Rows are points. Each copy is the shape, with its points in the same order, turned, moved and blurred by noise. Some copies are also mirrored. Which?
In the rows, 128 means zero.

Shape:
[[144 133 144]
 [149 130 155]
 [173  93 137]
 [ 90 110 108]
 [ 92 110 141]
 [ 87  92 122]]
Copy 1, 6 rows:
[[118  98 157]
 [112  91 162]
 [133  55 133]
 [115 138 102]
 [ 90 123 116]
 [ 90 128  91]]
Copy 1 is: only turned
Copy 2 (6 x 3):
[[144 104 130]
 [139 101 142]
 [169 140 150]
 [ 93 148 107]
 [ 85 129 134]
 [ 93 154 130]]
Copy 2 is: mirrored
Copy 3, 6 rows:
[[140 134 146]
 [147 132 158]
 [157  88 146]
 [ 84 120 111]
 [ 86 126 144]
 [ 78 104 128]]
Copy 3 is: only turned

Shape, 11 rows:
[[157  81 104 117 166 136]
 [112 121 121 124 174 139]
 [101 186 142  77  82 125]
 [136 121 142 142 133 110]
 [112 134 124 141  83 116]
 [144 130 112 167 129 162]
 [132  86 133 121 161 149]
 [106 116 150 106 109 116]
 [123 143  83 156 110 131]
 [159 133  81 169 122 121]
 [ 95 115 143  79 132 135]]
Copy 1 (11 x 6):
[[117  83 128  93 178 121]
 [100 111 119 141 157 129]
 [141 190 137 127  78 158]
 [138 104 157 132 133 113]
 [159 115 128 130  84 131]
 [174 103 108 141 156 124]
 [109 109 124 114 165  95]
 [117 129 135 115  96 115]
 [164  96 106 139 118 150]
 [180  75 126 136 139 159]
 [ 92 144 121 106 113 119]]
Copy 1 is: mirrored
Copy 2:
[[117 135 106 124 151  68]
 [103 170 127 125 136 118]
 [148 118 128  87 111 210]
 [124 128 149 133 109 112]
 [132 101 140 153 110 160]
 [144 141 135 174 150 120]
 [102 139 133 123 163  93]
 [104 110 150 109 122 147]
 [140 131 104 177 112 145]
 [160 131 106 184 107 110]
 [ 88 122 128  86 146 148]]
Copy 2 is: only turned
Copy 3:
[[141  98 141  97 106  61]
 [108 119 136 114 145  78]
 [ 65 144 161 155 106 173]
 [147 132 124 131 122 107]
 [130 107 131 135 116 159]
 [130  97  78 137 110  98]
 [135  98 151 126 122  65]
 [128 115 172 142 125 128]
 [112 107  91 108 119 142]
 [137 116  71  95  98 122]
 [ 97 112 191 139 127 107]]
Copy 3 is: mirrored
Copy 4, 11 rows:
[[148 145  86  97 170 147]
 [136 127 128 109 159 186]
 [ 68 158 159 145  75 161]
 [121 111 134 123 147 129]
 [ 85  99 124 115 101 130]
 [130  89  86 140 130 160]
 [163 132 112  98 148 155]
 [114 133 152  99 112 134]
 [ 79  93  89 123 129 161]
 [ 90  92  72 136 159 141]
 [126 158 151  90 110 163]]
Copy 4 is: only turned

Shape:
[[157 138 149 117 101 167  78 124 134]
 [144 109  96 124 110  94  99 122 154]
 [ 90 135 163 140 167 131 103 155 166]
 [ 98 101  95 153 124 156 104 144 106]
 [110 125 118 124 164 100 139 118 135]
 [147 161  96 157  88 145 114 109 168]
 [129 102 137 113 156 131 144 155 144]
 [166 149 137 146 164  80 132 109 110]
 [150 121 115 117  88 129 127  78 122]
 [149 131 177  95 128 107 151  87 139]
 [114 136 163 116  90  93 111 144 130]
 [ 88 174  95 127 169  97 146 130 124]]
Copy 1:
[[163 156 137 134 108 167 101  96 131]
 [122 111 142 109  95  97 117  99 113]
 [ 84 177  97 109 150 138 133 124 117]
 [129  92 109 140 173 135 109 112 112]
 [100 121 120 114 136 104 159 140 135]
 [114 102 118 140  79 149 101  98 163]
 [119 158 119 152 134  95 146 140 113]
 [132 133 153  86 114 107 140 176 168]
 [143  95 169 145  86 146 137 119 128]
 [123 161 168 130  79 136 178 161 131]
 [134 141 110 108  81 145 127 143  91]
 [111 103  81  99 134 115 180 139 167]]
Copy 1 is: mirrored
Copy 2, 12 rows:
[[166 170 127 115 106 133  94  92 106]
 [160 112 118 139 126  83  84 107 160]
 [144 114 180 117 148 176 103 106 166]
 [127 105  95 101 158 138 106 133 118]
 [152 102 155 151 169 114 132 118 156]
 [121 125 120 120  80  94 125  78 141]
 [169 124 146 142 144 146 124 152 158]
 [141 160 141 184 174 101 134  92 163]
 [159 123 115 162 116  84 116  99  96]
 [183 139 176 199 125 116 126 104 118]
 [130 136 176 157 129 114  67 126 123]
 [117 105 178 122 183  92 151 115 155]]
Copy 2 is: only turned
Copy 3:
[[167 152 146 125  97 166 146 132 105]
 [158 132 108  90 111 101 142 130 153]
 [124  94 152 119 138 165  82 154 148]
 [152 106  77 149 154 139 139 146 118]
 [119 117 119 111 150  94  94 135 131]
 [161 184  97 138  89 137 117 132 164]
 [115 102 158 139 135 102 127 143 135]
 [119 177 142  91 170 103 110 106 132]
 [152 163  99 118  94 104 136  99  99]
 [111 146 161 102  89  94 102  94 102]
 [ 94 125 117  87  98 149 137 123 127]
 [100 149  88 104 156 102  79 177 131]]
Copy 3 is: mirrored
Copy 4, 12 rows:
[[185 141 150 135 175 124  95 149 114]
 [146 146  97 121 147 108 116  94 153]
 [109  86 124 113 190  90 112 180 153]
 [152 118  89  84 123 148 106 164 127]
 [ 98 113 110  96 149 110 143 121 132]
 [146 182 143 129 114 116 124 150 157]
 [ 99  97 100 133 161 125 110 130 111]
 [139 120 116 123 165  94 193 117 110]
 [158 155 148 123 136 153 132  94 130]
 [122 101 170 143 175 131 144  89 120]
 [159  76 137 135 141 107 118 110 150]
 [ 94 107 124  70 114  77 159 137 125]]
Copy 4 is: mirrored

Shape (17 x 12):
[[105 146 130 138 130 145 136 144 165  91 107 151]
 [164 140 103 167 134 164 114 109 124 163 108 121]
 [ 95 136 133 118 180 115 119 121 184  93 161 157]
 [157 108  93 166 142 148 153 102 116 122 134 138]
 [150 108 118 165 152 152 130 120 121 128 111 115]
 [148 104  90 156 126 187 120 153 143 130 127 154]
 [ 72 143 120  97 198 121 118 150 121  97 113 157]
 [105 145 148 134 175 114 127 141 160 103 126 129]
 [122 165 162 131 133 111 141 110  92  90 183 101]
 [192 112  97 169 118 125 127 148 123 153 115 171]
 [141 128 194 128 110 116 117  75  86  88 137 115]
 [143 138  89 164 127 146 107  98 120 129 122 157]
 [122 166 189 183 132 122 140  92  87  75 136 124]
 [152 120 101 154 108 161 155 110 117 185 122 148]
 [116 157 105 105 154 121 113 146 148  85 120 130]
 [109  97  84 174 118 129 107 125 106 166 137 115]
 [121 144 142 134 117  96 149  94 105  79 105 110]]
Copy 1 (17 x 12):
[[111 115 135 156 132 147 158 153 141 120 150 105]
 [136 136  95 186 135 128 126  89 141 129 105 145]
 [147 110 162 113 139 155 148 122 115 144 194  99]
 [123 132  93 173 108 107 116  81 122 110 142 109]
 [132 113 111 188 123 120 115  95 116 114 118 123]
 [167 113  85 169 100 135 149 117 156  94 126 119]
 [108  59 168  95 155 132 158 114 135 120 152 125]
 [126  97 154 138 160 139 134 136 120 146 157 104]
 [ 92 144 130 114 157 142  68 143  83 108 152 136]
 [152 141  93 158  98  85 117 112 173 141 102 110]
 [100 165 162 137 121 122  93 139  56 103 109 145]
 [132 148 112 162 102 128 132  88 151 119 133 149]
 [ 72 144 150 167 133 105  89 158  78 117 156 164]
 [121 135  57 160 102 127 136  92 133 140  94 124]
 [121 115 159 122 162 156 138 125 157 104 148 105]
 [132 101 107 158  83 162  85  82 145 139 106 139]
 [ 66 147 162 147 127 127 101 126 105 104 121 111]]
Copy 1 is: only turned
Copy 2 (17 x 12):
[[131  91 115 103 133 113 126 131 185 129 124 122]
 [150 165 116  75 139 125 143 103 103 131 113 145]
 [138  72 177 134 143 100 113 126 175 130 138 163]
 [144 123  92 116 158 113 114  88 107 116 108 149]
 [158 147 115 113 151 126 125  97 114 122  98 121]
 [125 129 115  56 143 117  95  87 132 137 102 125]
 [ 93 125 179 150 161  73 120 144 185 138 113 132]
 [153  94 157 137 145 105 134 132 171 145 126 136]
 [117  96 138 178 107 149 147  86 132 119 173 122]
 [152 134  88  76 114  68 127  97  91 128 112 124]
 [138 105 128 177  74 162 152 104 122  86 130 116]
 [133 155 111  94 124  94 121  98 131 111 119 168]
 [142 115 112 182  98 150 177  65 162 108 131 125]
 [116 132  79  82 136 122 132 108  84 147 108 154]
 [128 114 155 114 150  94 122 140 171 116 160 116]
 [137 174 106 118 125 109  82 104 107 168 126 149]
 [141 120  93 177 121 132 145 126 148  95 150 120]]
Copy 2 is: mirrored

Shape, 16 rows:
[[122  74 118  97  85 142 145 136 136  98  78 118]
 [ 97  65  93 125 132 149 153 150 135 125 105 126]
 [137 158 121 137 106 135 146 118 144 148 150 178]
 [137 150 131 124  88 153 139 106 123 156 193 164]
 [121 138 143 154 100 109 120 155 118 135 156 157]
 [109 128 157 113 164  98 111  83 126 126 101 112]
 [101  90 125  83  83 140 139 132 139 151  94 145]
 [103 162 110 146  94 134 164 106 122 168 153 168]
 [131 124 143 138 144 147  99 108 100 134  82 109]
 [128 147 118 158  72 111 147 108 116 166 171 134]
 [108 132 130 117 149 132 118 122 142 107 106  77]
 [115 110 151 162 149 120 121  82 119 101 129 122]
 [140 124 129 143 162 111 130  93 145 109  76 105]
 [150 111 163 126 173 110 140 110 116 134 105  94]
 [120 110 169 153 150 134 118 100 164 138  95  97]
 [123  67  77 113 114 128 112 131 152 135 104 127]]
Copy 1 (16 x 12):
[[144 116 120 131 103 145 126 177  77  78 147 155]
 [139 110 127 174  91 127 162 154  75 112 122 147]
 [120 132 139 118 116 146 147  68 150 130 139 153]
 [121 108 155  93  94 131 137  57 155 146 155 120]
 [130 167 164 136 115 126 130 108 134 156 146 140]
 [147 149 127 118 107  89 114 139 142  86  58 141]
 [143 112 150 132  96 157 112 116  76  89 131 157]
 [101 144 141 117  71 140 159  57 128 134 132 146]
 [105 123 125 127 107 126 105 170 141 124  77 142]
 [117 153 137 111  56 119 123  72 144 162 160 144]
 [149 139 112 135  99 125 132 167 143  94 102 103]
 [124 136 140 115  95  70 146 150 159 121 102 154]
 [142 142  84 135 106 110 136 160 154 100  85 166]
 [158 135 100 102 110 104 123 163 137 137  71 149]
 [165 120 133 138  86 126 129 164 169 112  70 160]
 [135  97 110 186  96 117 109 135  90  99 132 145]]
Copy 1 is: mirrored
Copy 2, 16 rows:
[[152  64 141 121 177 120 128 131 112 176  92 119]
 [159  77 115 139 183 125 152 121 130 156 157 115]
 [109 138 110  90 100 114 123 114 132 142 151 147]
 [109 128  92  82  80 140  98 118 103 123 152 126]
 [140 123 129 109 107 113 137 118 101  82 137 147]
 [ 91 147 135 190 170 102 110 131  95 136 125 117]
 [150  93  91 114 180 113 107 138 107 161 113 149]
 [115 152  87  73 111 106 136 133 100 141 167 128]
 [129 144 112 182 153 130 138 129 110 131  88 105]
 [145 150 118  80  89 101 111 135  91 121 155 107]
 [105 125 152 156 183 128 118 139 129 122 120  88]
 [ 91 110 137 183 120 105 140 132  92 132 136  98]
 [106 138 163 181 155  99 140 121 131 163 116  98]
 [130 151 166 195 145 142 113 135 111 149 136 121]
 [116 127 134 194 143 100 120 167 146 140 122 110]
 [165  85 111 141 183  92 110  94 132 155 127 107]]
Copy 2 is: only turned
Copy 3:
[[136 155 104 110  68  75 146 148 181 112 133 175]
 [ 97 115 124 127  64  95 165 149 150  89 115 169]
 [109 131  94 151 127 143 152 126 115 174 129 146]
 [108 112 102 183 130 152 131 128 140 183 159 135]
 [102 158 121 159  99 118 112 143  98 163 137 126]
 [137 172 157  98 120 152 130 104 150  99 124 106]
 [135 146 124 133  55 125 157 128 172 145 125 187]
 [114 134  88 187 115 167 163 131 118 158 123 143]
 [162 142 128  95  99 143 109 129 122  90 148 138]
 [128 142  92 208 111 131 135 112 116 152 141 123]
 [159 137 143 111 112 113 128 146 149 100 104 110]
 [108 154 114 114 113 135 127 124 139  90 155  94]
 [144 153 118  84 127 114 147 111 128  85 116 117]
 [140 152 167 101 130 112 148 105 126  87 156 126]
 [153 133 137  87  93 123 159 108 128 108 137  89]
 [108 118 113 118  64  88 127 104 157 109  96 170]]
Copy 3 is: mirrored
Copy 4, 16 rows:
[[179 185 149 103 119 118 107 123  58 123 151 110]
 [200 121 127 103 109 123 113 115  79 106 151  96]
 [119 115 123 144 135 150 155 151 121 158 168 132]
 [ 88 124 129 127 132 174 148 138 134 138 194 119]
 [119 109 174 146 128 147 145 127 117 123 140 141]
 [138 146 119 102 157 125 106  72 120 159  91 136]
 [153 159 129 105  93 150 130 113  54 144 149 107]
 [128 107 126 155 134 185 158 136 126 156 160  92]
 [134 138 132 113 137 127  61 118 112 141  96 117]
 [128 128 168 143 125 185 149 127 152 156 166 108]
 [152 150 133  79 143 100 117 108 126 131 100 105]
 [146 118 147 110 190 131  94  85 126 137 131 134]
 [180 148 125 108 167 103  92 111 125 167 100 139]
 [165 154 120  93 148 141  91 102 142 125  98 161]
 [158 119 143  62 157 134  95 114 113 170 104 138]
 [184 136 139 110  86 101 104  98  91 146 169 109]]
Copy 4 is: mirrored

Shape:
[[122  90 157 151 188 153 147 125 167 119 150 125]
 [145 113 101 123 119 159  42 129 133  96 151 131]
 [ 74 107 118 156 119 159 107 133 112  92 157 130]
 [131 136  95 147 129 135 148 129 112 189 151 134]
 [117 129 129 120 124 144 120 145 153  96  42 114]
 [116 100 122 145 140 156 154 167 138 124 140 123]
 [132  88 106 100 148 150 150 147 142 103 132 155]
 [122  98 116 147 150 126 149 146 147 118 166 123]
 [123 160 107 152 126  94  58 121 111  89  93 154]
 [110 143 139 131 121 159 143 107 157 142 164 143]
 [142 111 158 107 138 144 120 156 109 106 130 137]
 [135 103 137  97 165 137 132 141 145 136 150 112]
 [113 171  79 136 117 152 151 145 157 110 147 136]
 [140  93 158 143 120  73 158 114 147  90 163 115]
 [140 163 134 139 115 110 154 107 167 137  92 120]
 [130 102 128 144 146 132 140 148 164 207 164 154]
 [112 119 143  41 143 143 128 121 149 113 140 120]
 [126 160 153 144 136  76 103 119 162 151 165 143]]
Copy 1, 18 rows:
[[129 159 156 115 117 142 126 152 131 126 194 169]
 [163 134 127 163  97  92 171 156 121  95  95 141]
 [129 145 136 166 168 125 136 175 127  79 129 136]
 [133  95 112 112 137 166 116  97 170 108 125 139]
 [139 149 132 154 159  60 164  92 121 133 181 110]
 [154 112 144 122 169 134 123 140 129 110 163 147]
 [127  92 123 119 128 101 138 146 111 110 176 158]
 [148 109 150 119 129 139 110 157 138 110 163 134]
 [125 142 131 208 103  68 111 116 143 107 113 100]
 [105 139 151  96 128 153 150 135 137 110 127 122]
 [138 118 131 140 140 117 133 132  81 137 133 151]
 [148 127 110 108 113 134 131 142 119 145 160 148]
 [134 109 147  92 137 105 127 118 144  74 130  85]
 [126 107 161 164 105 162 112 167 101 149 179  94]
 [116 133 152 130 115 130 137  77 142 139 163  77]
 [131  93 151  92 121 160 129 122 185 159 139 175]
 [117 135  83  97 124 108 164 155  87 149 153 125]
 [110 137 161 132  86 138 102 135 155 163 109  99]]
Copy 1 is: mirrored
Copy 2:
[[139 160 211 101 104 117 138 106 124 158 120 161]
 [189  95 165 158 162 138 120 151 192 151 132 173]
 [107 123 147 143 129 147 157 132 175 142 130 191]
 [146 137 109 171 100  94 126 123 111 163  91 155]
 [126 119 163 128 114 163  95 122 169 109 139  77]
 [116 125 165 132  82 107 133 128 146 156 137 155]
 [118 116 178 123 118 119 120 166 132 179 136 131]
 [134 147 169 127 104  95 152 144 133 149 134 163]
 [167  98 133 139 167 154 140 157 176  82  82 124]
 [151 157 153 155 104 156 125 129 104 153 124 179]
 [139  88 156  99 126 125 108 130 128 143 142 153]
 [150 143 164 106 122  99  98 132 127 162 142 156]
 [123 137 159 194  91 134 115 174 131 119 120 157]
 [155 151 157  99 132 110 187 145  98 112 171 143]
 [163 156 143 153 104 147 119 125 100 101 124  97]
 [181 158 135 125  62 104 133 131 115 193  95 158]
 [135 151 156 105 146 147  66 159 119 161 165 154]
 [207 162 129 114 113 133 142 152 110 104 100 167]]
Copy 2 is: only turned
Copy 3 (18 x 12):
[[160 136 162 176 120 143 169 179 120  92 147 105]
 [153 118 146 177 192 109 150 100 124 174 123 150]
 [119 120 124 191 173 139 121 143  81 125 131 133]
 [ 83 150 121 145  90 102 165 132 104 150 147 123]
 [159 105 131 107 145 158  93 171 155 153 104 117]
 [139 142 112 163 122 150 157 174 100 134 120 126]
 [139 135 104 150 160 143 185 180 143 138 138 125]
 [147 153 112 165 130 122 166 157 104 103 135 127]
 [117 104 156 111 190  83 102 116 131 134  95 136]
 [102 159 139 185 117 153 142 128 137 122 148 123]
 [136 120 143 130 159 167 179 150 117 133 120 146]
 [157 151 141 134 133 148 181 147 118 131 160 118]
 [106 167  95 171 139 132 123 129 136 147 109  87]
 [159 143 109 141 125 131 158 126 132  45 128 162]
 [123 137 129 115  93 137 108 127 173 113 123 110]
 [112 182 152 158  80 104 172 172 114 142 164 153]
 [148 153 129 122 173 191 162 131 144 138 182 115]
 [120 187 172 128 125 101 132 106 129  95 139 151]]
Copy 3 is: only turned
Copy 4, 18 rows:
[[ 78 140 178 146 169 164 145  94 128 120 145 122]
 [104 128  67 156 119 126 109 112 102 160 114 153]
 [ 87 139 116 124  98 149 143 132 119 114  82 116]
 [163 158 140 126 156  83 141 122 123 106 113 112]
 [ 99 125 133 119 134 137  72 141 199 108 142 181]
 [119 153 166 127 145 152 115 127 117 108 113 128]
 [106 113 157 110 163 145 118 126 105 114 119 167]
 [131 136 160 147 156 156 148 137 111 118 122 127]
 [111  92  63 175 101 107 120 147 160  89 125 153]
 [103 132 138 103 153 112 139 131 128 136 136  83]
 [112 102 157 138 112 129  96 105 112 123 132 150]
 [136 121 156 125 152 154 126  90 122 138 148 139]
 [122 152 119 100 144 123 134 190 119 112 144 128]
 [131  73 178 174 141 156 151 154 143 147 112 113]
 [131 115 148 132 155  98 120 166 195 124 161 126]
 [155 141 148 137 201 122 121  96 110 109 123  78]
 [119  82 139  75 137 152 122 100 127 160 153 151]
 [151  87 107 167 150 131 143 130 145 119 163  70]]
Copy 4 is: only turned

Shape, 18 rows:
[[130 102 136 103 104 114 156 142 110 156 106 159]
 [151 111 139  99 156 122 168 124 124 150 125 131]
 [102  81  87 103 129 125 161  92 139  91 145 160]
 [134  99 219 151 129 153 168 144 116 143 144 101]
 [138 104  90 103  99 133  99 100 120 143 128 113]
 [116 139 101  94 155 110 148 131 140 130 145  76]
 [ 94 121 246 121 103 118 165 105 144  99 128  97]
 [135 131  98 140 126 160 169 112 157 137 140 149]
 [131 125 122 126 129 135 117 108 176 124 125 148]
 [ 99 115 113 140 118 118 105 133 100 153 147 141]
 [137 119 117 104 113 129 162  92 131  54 153 148]
 [ 99 130 120 108 107 115 157 150 106 141 139 162]
 [141 119  95 134 109 118 144 148 127 154 145 129]
 [115 129 110  94 118 150 113 125 107 134 147 144]
 [147 127 103 124 147 115 103 148 148 150 156 126]
 [135 128  86 114 130 108 142  79 106 121 111 162]
 [142 127  92 108 160 121 107 143 138 112  68  74]
 [146 127  89  95 188 134 138 137 146 153 123 113]]
Copy 1:
[[ 81 143 138 112 124 104 158 114 113 140 134 144]
 [121 148 137 141 155  78 143 133 116 142 139 125]
 [109 127 196 101 135  86  81 105 103 105 164 125]
 [166 199 120 153  85 110 175 118 140 129 140 101]
 [116 101 142  67 132 110 110 134 126 156 124  99]
 [127 146 152 123 158  89  86 168 166 153 130 128]
 [175 177 144 133  56  80 164 132 170  73 117 147]
 [143 125 171 115 161 126 130 114 130 140 190 128]
 [154 107 161 106 153 124 119 100 132 123 128 140]
 [106 119 143 121  96 126 101 104 135 178 132 125]
 [147 137 156  90 122  84  84 131  98  85 177 152]
 [ 88 144 157 119 108 116 125 122 123 157 154 167]
 [107 145 131  99 145 124 117 111 140 170 158 130]
 [126 118 161 102 112 120 109 143 100 168 134 138]
 [142 133 131 116 162 122  94 107 136 183 118 135]
 [ 96  76 139 112 138  86 104 123 109 126 166 138]
 [112 114 112 125 178 138  92 173 150 112  96 108]
 [126 127 150 143 198 106 107 150 127 163 124 118]]
Copy 1 is: mirrored
Copy 2:
[[144 140 115 118  54 156 166 131 113 130 139 124]
 [163 130 139  82  82 147 130 117 106 150 141 106]
 [134 160 149  88 117 137 184  61 148 113 125 108]
 [ 97 115 193 124  75 178 110 144  71 173 146 108]
 [136 168 115 106 118 104 164 134 140 134 185 130]
 [154 125 133  77 140 116 134 127 138 180 115 117]
 [ 50 136 172  99 106 218 108 127 105 163 117 144]
 [137 150 142 130  87 116 136  71 149 159 150  86]
 [140 152 126 131 119 147 127  89 152 140 164 128]
 [143 178 141 151 105 114 169 135 109 144 131 146]
 [100 154 156  78 110 123 127  80 157  90 115 106]
 [145 158 134 124  69 137 161 129 136 136  99 126]
 [148 129 131 129  85  95 157 118 131 155 143 122]
 [156 183 148 119 102 130 147 140 152 128 145 120]
 [180 129 150 124 115 105 123 118 139 156 151 151]
 [145 179  91  96 104 114 147  88 118 113 137 110]
 [162 105  81 113 177 135 129 148 134 135 158 100]
 [204 125 129  91 128 122 130 120 132 164 151  97]]
Copy 2 is: only turned
